Every row gives one point. The points of each table are mixes of a few directions, plus a little noise. Count the directions of each table, and those that both share. Where both have some left over, give the other angles between the two spaces (their principal angles), to ten degrees, smallest first.
In the rows, zero is written as 128.

First:
[[123  68 209]
 [130 158  86]
 [127 119 141]
 [132 182  57]
 [124  83 188]
 [131 157  89]]
Second (4 x 3):
[[155 112 117]
 [ 41 180 162]
 [194  89 102]
 [122 132 131]]
Directions: first 1, second 1, shared 0; angles 90

First:
[[173 141 116  79 147 114 210  58]
 [118 124 132 134 131 132 108 142]
 [158 146 130 107 133 121 160  70]
 [ 93 114 125 167 101 134  97 195]
 [119 126 119 157  86 126 147 156]
 [102 140 165 174 120 142   7 132]
 [165 155 155  87 175 125 103  26]
 [126 111 107 109 137 125 173 158]
 [ 95  95 103 137 121 131 145 218]]
Second:
[[123 122 133 162  95 149 156 131]
 [115 121 134 120 153 132  90 143]
 [176 166  96  38 163  48 143  77]
 [133 136 122  84 173  99  90 124]
 [108 117 137 124 157 138  79 151]
 [110 118 136 124 157 137  81 149]
 [134 138 120  75 177  96  85 123]
 [133 130 127 139 109 131 153 120]
 [126 117 140 223  26 180 229 125]
 [119 117 138 191  70 168 177 134]]
Directions: first 3, second 2, shared 1; angles 40

First:
[[150 122 143 108 141 179 157 173 115 183 133 140]
 [131 144 157 105  98 126 176 120 105 138  95 167]
 [156 150 145 128 112 188 117  87  86 149 154 120]
 [ 79 137 121 127 117  52  74 109 194  75 158  71]
 [160 156 130 142 102 156 187 101  81 109  84 175]
 [162 136 143 146 157 183 135 137 131  72 154 114]
 [126 118 145 132 181 153  64 162 195  77 215  46]
 [154 162 177 106 120 178 176 153 142 107 146 122]
 [101  77 130 110 121  64 134  97  67 164  55 209]
 [113  39  62 144 171  89 107 154  81 217  69 188]
 [ 76 166  52 157  85  40  83 114 207 118 144  55]]
Second:
[[ 81 128 106 141 152 173 154 142 132 122  96 140]
 [159 179 189 163 151  63 178 139  77 157  12  43]
 [ 95  72  82 107 106 171 163 132 125 127 168 124]
 [ 94 137  87 125 154 180 101 138 165  95 147 210]
 [ 65 123 100 135 146 205  82 125 181 109 162 203]
 [161 168 112 118 152 111  95 138 144  92 131 197]
 [181 103 152 104  78  80  90 101 127 143 200 104]
 [ 43 105  99 150 151 201 194 147 120 137  75 106]
 [208 134 103  86 111  72 108 130 123  97 180 169]
 [127 136 225 167 107  94 101  96 120 188 102  34]
 [193 125 152 112  99  59 141 121  95 142 135  78]]
Directions: first 6, second 4, shared 0; angles 30, 70, 70, 90

First (11 x 20):
[[148 148 147 117 134 134 146 123 148 103 111 153 146 134 116 127 121 130
  157 122]
 [108 140 131 165 124 133 123  93 153 122 122 139 134 124 142 115  83 128
  142  93]
 [165 134 129  90 115 132 136 126 151 106 116 162 151 153  96 126 139 103
  168 159]
 [ 59 137  76 100 125 112 123  77 167 142 129 143 125 155 108  95  89  87
  167  95]
 [149 138 114  82 137 119 153 111  98  73 153 149 149 133 141 154 101 172
  144 126]
 [178 140 149 110 129 134 148 130 119  81 128 154 153 130 130 148 123 155
  147 141]
 [111 109 120 169 105 132  96 120 147 166 124 119 117 128 127 108 129  91
  118 134]
 [ 58 101 107 132 159 110 113 178  76 202 148  45  67 100 147 133 180 142
   48 118]
 [202  95 151 198  74 149  86 128 121 125 137 139 144 119 146 138 128 118
  106 181]
 [178 137 150 132 119 138 139 123 128  87 126 154 154 128 132 143 116 146
  145 141]
 [ 52 131 136 113 188 115 143 200  99 201 114  50  65 101 125 124 202 138
   67 100]]
Second:
[[148 155 129 136  94 121 107 129 132 150 133 128 130 110 125 127 139 125
  123 163]
 [ 87  73 127 110 199 142 170 126 120  83 117 128 122 166 132 131 104 136
  140  56]
 [ 96  85 127 114 184 140 162 127 122  94 119 128 124 157 129 131 110 134
  137  71]
 [130 131 128 130 124 128 126 129 128 131 129 128 129 125 128 128 130 129
  127 132]
 [148 155 129 137  94 121 108 129 132 149 134 128 131 110 127 127 139 124
  123 163]
 [159 169 129 142  74 117  96 129 134 162 137 127 132  98 126 125 146 122
  119 184]
 [172 185 129 146  54 113  83 129 137 174 139 127 134  88 125 125 151 121
  115 205]
 [ 95  83 127 113 185 141 162 129 122  92 120 129 124 157 130 130 110 133
  137  69]
 [ 60  38 126  99 244 152 197 125 115  56 111 130 118 189 133 133  90 139
  146   7]
 [136 138 128 131 114 125 120 128 129 136 131 128 130 120 127 128 133 127
  126 142]
 [178 194 130 150  43 111  78 129 138 181 141 127 135  82 124 124 156 121
  115 217]]
Directions: first 5, second 1, shared 0; angles 50
